Each row is a point. Two turns around zero, p and q, are shown by what they do to some points. Where does a point land after both, in the order given? Backwards means that the second turn is done in reverse. Each puzzle has new turns, and all numbers are rounded.

Turn p:
31 -3 => 15 27
13 -5 => 10 10
-34 -38 =>  21 -46
-10  46 => -46   9
Turn q:
20 -6 =>  13 -16
 22 -46 =>  -8 -50
-39  18 => -22  37
-2 33 => 17 28
Where do these land?
q, then p: 30  9 => 21 24
q, then p: 19  6 => 13 15
q, then p:  7 45 => -18  42
q, then p: -11 -26 =>   4 -28
q, then p backwards: -45 -33 => -24  51

Turn p:
-30  53  47  36 =>  10  21  30 -76
-24 -26  17 -39 =>   6 -53  11   7
 35 -29  -8  23 => -20  26  12  38
  0  12 -18  -3 =>   3   5 -21  -2
 45   7 -35 -13 =>  20  26 -30  38
-26 -18  -3  -4 => -19 -25  -2  -4
Turn q:
  3   0 -45  27 => -16  -2   1  50
-20 -14  22   1 => -12  -1  19 -24
-11  14  35  -5 =>  20   5  18 -28
 15  11  52 -16 =>  35 -12   0 -44
  9   7 -64  32 => -15   0  -5  71
 20 -28 -36  10 => -29 -20 -23  29
-14  11  37 -50 =>  17  29 -11 -54
Where do these land?
p, then q:  23 -19  42 -20 =>  15 -46  13 -23
p, then q:  -1  -9  10 -18 =>  -8 -20  -1  -6
p, then q backwards: -36   3  32  22 => -25 -26  39   4
p, then q: -17  50 -49  -2 =>  -8  37 -46  41
q, then p:  37 -52   0  -4 => -41 -38 -23  22
p, then q backwards: -10  50 -29  34 => -13  -3   5 -66
p, then q:   4 -23  -6 -12 => -14 -14  16   7

Turn p:
 23   5   6 -21 -16   5  13   7 =>  -4  -1  -5  -9 -23   4  15  25
-60   6  -6 -10  -8  12  13 -49 => -12   7 -31  59  10  35 -12 -23
-18  10  25  -1 -21  18 -11  15 => -31  -7  24  11   1  14  -8  14
 24   3  -1  47 -18 -24  21  13 =>  21  14  26   1 -34 -39 -17  -1
 -9  -5  10  -5  35 -24 -62  -9 => -19  -7   7 -13  55 -18  28 -34
  2 -21 -15   4  18 -10   1  22 =>  21 -21  -2 -17  11 -13 -11  -1
 22  14 -24 -14  -9  16   7   4 =>  -2  16 -22 -21 -13   5  -5  21
 27 -21   3  -8   5  25  18   7 =>  17 -10   2 -27 -22  24   4   7
-30  -1  30 -26 -18  -4 -13   4 => -33 -26   7  27   9   9  15   9
  0   6 -18  12 -18   2   4 -21 =>  -6  19 -15   8 -17  -3 -13 -12
 18   2 -11  21  49 -17  10   8 =>  49  13   9 -18  22 -17   3  -5
Turn q:
  8  -5  18 -16  -1 -29  27 -25 =>   6 -33 -13 -20  15 -27  -4 -14
 -7  33  17 -10  24  -8 -11  -1 => 26 -3  3  3 33  8 17 13
 -8  -7   9  33   1  29 -13 -16 =>  -3  12  -2  34   3  18 -24 -18
 20 -11 -26  39 -30 -31 -22 -30 => -45  34   5  -2  21 -36 -29 -15
 14  12 -33  10  33  -2  -4  -7 => -21  19 -16   7  18   4  35  -6
 9 -3 27 -8 23 15  0 15 =>  10 -26  -4  23  -2  12   9  17
-22  -7  29 -16 -34  24 -31  20 =>  19  -3  27  -2 -18  28 -41  30
 12  25 -23 -25   7   4  35  23 =>  19   6 -24 -19 -23  -9  41  11
-15 -13   8 -23  -2  13  -3   3 =>   5 -16   4 -12 -11  23  -8   4
-10 -24 -28  17 -22 -15  22  19 => -17  12  20 -11 -36 -22   5 -22
Where do these land?
q, then p:   4  70   7 -11  23   7  14 -28 =>  51  35 -26 -43   4  -7   6  15
q, then p backwards:  25 -18  -8   4  -8   1   0 -20 => -11   1 -22  -6 -23  -1 -19  -2
p, then q:  3 20 -8  2 -4  8 -9 97 =>  -5 -41  63   1  -6  16  22  61
p, then q:  -8 -13  21  -3 -18  -5  21  -7 =>  -4   4   4  14 -19 -13 -24 -12
p, then q:   0 -19  17   7  11   9  -9 -17 =>   5 -13 -23   3   4   8 -16 -15
q, then p: -13 -21 -11   1   5  10  19 -29 => -10   7 -28   7  -4  18   1 -27
q, then p:   3   2 -14 -25  -2   4 -29 -13 => -6 -7 -8 -9 27 21 -8 21
q, then p backwards:  -1 -15   2   6  11 -31   1  30 =>   8  -2  36   3 -10 -20 -11  15
q, then p: -11  -6  -5  20 -17  -2  -7 -13 => -18  15   4   8  14  -1  11 -12

Turn p:
 -1  -1  -5 -29   2   8   7   3   1  17   3  10 => -10  -3 -18   4 -12   9  -3  16   9 -18   2   6
 17   7  15   9 -11   0   6  -9  -3 -17 -11   3 =>   6   3   0  -3   4  -9 -23  -7  -2  16   5 -17
 -6   4  -2   7 -14  11  12 -10   5  15  -2  18 =>  -3  -7  -1  14  11   4  -3   8  22  -6   1 -16
-11   2   1  -8  -6 -10  -3 -20   0  10  20   9 =>  -2  17 -11  12  13   1   5  -9  11 -19   5   3
 -1   2  -9  -1  -1  22  -6 -10  13 -15 -17  -7 => -14  -6  13  -3  -4  25 -12  -7  -2  12  -3  -8
-19  16  27   0 -22  16   5   7  14  -3  18   7 => -25 -17 -22   5  13 -13   7 -19   5  -5  -5 -23
  0  12  -6  16  19 -16 -10   9  -3 -19   0  -1 =>  24  -3   3   0   5   2   6 -12 -21  12 -11   9
 22   7 -13  10   2  10  -8   1  18 -13   2  -8 =>  -2  -6   9  -3  10  16  -4   4 -26  10  11  -8
 10 -17  -8 -19   6 -27   7  24   0  14 -23 -24 =>   1  14  -6 -17 -25  -6  14  31   1  23   5  24
 -1 -13  10  -2 -16 -13 -28 -15 -21  13  -2  19 =>  17  11   3   8 -14  -9   1 -21  23 -14  28   1
 -5 -15 -12   5   1  -3   0  14 -23 -15  -3 -15 =>   0   4  22   6 -19 -15   3   0 -12   7 -11  13
 5 17  9 16 20 -8  7 -3 -8 16  9 -9 =>  14  -7  -1 -13  28 -11  -2   4   1  -4  -4  17
 -9 -21  -7  -3  21  11  11   9   9  -2   5  -3 =>  -6   0   9 -12  -9   8  11  14  -7 -14 -22  -3
Turn q:
-10 -18   0   1 -17   3 -15  -5   1   4 -19   0 =>  -7  17  -5 -23  16   0   8  -7   7  -2  -4  -7
-12  -4  -9  -5   1  -4  -9  20  -8   5   3   2 =>   6  -1   0  -4  18   1 -13   4  -9  -9  -9   6
 -4   8   3   0   8   1 -12 -12  -2  13   0  -6 =>  -8   0   5  -2  -1   0   3   1  -9 -14  14 -10
  2   1  11  15  12   8  -6   8   3  -5 -11  11 =>  -1  -9 -23   1   6   6  10   9  -4   5   3  -7
 -8   1 -13  -1   2   3  10  -5  17   8   7  10 =>   0   7 -10  13  -4 -10 -14  -7  10  -9   4   0
  3  -3  -9   0  12  12  -1   8   8   6  -1 -24 =>  -2   2  -7 -15 -18   7 -15   8  -9  -8   3   6
-12  11  -8  -2   4   0 -15  -6  -4 -19 -18  -2 => -25   0   2   0  14  22  -1   3   3   1   3   0
 12  -6   1  -5   6 -30 -11   0   0   4   1   6 =>  16 -19  11  -7  12   3   1 -14   6  -2  13   1
  2  10 -10  -7 -11  14 -15   1 -12  12 -21   8 =>   0  23   5  -4  18   9  -1  19   1  -1   9 -12
 -6   2  -9  19  -5  -2 -16   0  -6   5  11  -5 =>  -4  -3   2  -4   6  -5  10  11   2 -23  -1  11
-6  9 15 -8 -7  5 -3 10 14  1 13 -9 =>  -2  -9   3  -1 -11  -5  -8   4  -1  -7 -19 -17
  8   4  28   0 -13  -6  97  -5  -2  -6  11  -7 =>   1  -2  10  28 -45 -54  -5 -12  -6  66 -12  15
  0 -13   7  -9  12   4  -8  -8 -12  -9  12   8 =>   7   2   1   9   1  14  13 -16 -14  -5  -5   1
 30  -3  -8   1  -4  -9   5  -5   2 -17  12   8 =>  19  -7   8   9 -11  11  11  -3  21   7   1  13
Where do these land?
q, then p: -13 -12  -9  11  -1 -18  -3 -13 -15 -12  -2   6 =>  14   6  -6  -1   8   9  -6  -1  11 -16 -23  -9
q, then p:  -9  -3 -11  13   8  -5   3  -6   5 -10   9 -22 =>   0   7  -4  18 -14   4   4 -13  10  -5  -6 -16
q, then p: -13 -22  -6  14 -10 -17  -6  -8   8 -15  15   4 =>  10  20  -4   1   0  24  -9   1  10   4 -16 -19
p, then q:   2   2  -4  11  -4  -7  -2  12 -11 -18   3   1 =>   5  -3  11  -7   5 -10  16   2  -3   6  12   5
p, then q: 22 14 -2 16 -9  8  7 -4  3 13 -3  9 =>  16 -16 -10 -11 -10   8  -1  -1 -13 -17  -3   7
q, then p: 12 -3  6  9 11 -5  9  7  4 -4  4  7 =>  4  6 10  5 -1 -1  4 16  0 -6 10 -7
p, then q:   9   7  10  -4  -2  15   9  -9   4  -6 -13   8 =>  -3   4   0 -19  -1  12  -4   0  -1 -19  -2  -5
p, then q:   1   2  -8 -18  11  -6  10   0   4   9   2   4 =>   3   5  -9   7   9  10 -10  15   7   3  -6   5
p, then q backwards: -10   8   7 -16  -6  19   4   0 -11  11  11   9 => -17  10  -9  12   7  -4  -5  -2  21  -3  12   0
p, then q:  -9   8   3   1  -5  48   0  14   7  33 -26   9 =>   7  12 -34 -30  -8  -2  -9 -30   3 -10 -34  -1
p, then q:  -8   2  12  13   4 -18   4   2   8   7   0 -17 =>   6  -4   2   9  -1  -6 -20 -10  -5  10  19  -5
p, then q:   6 -27   7   6   0  11  -8 -10 -21   9   9   9 =>  -5 -23  12   0  -9   9  13  -9  12   8 -21  -8
q, then p backwards:   6  13   1  12  13 -14 -14  -5   8  -9   6   1 =>  -5   7  -5   0  -3  19 -12   8   3  19   1   9
p, then q:   4  11  -5 -66  -8 -12 -12  19   7  -6 -12 -27 =>   1  42   9  29  38 -22 -14  14  14 -27 -14   7
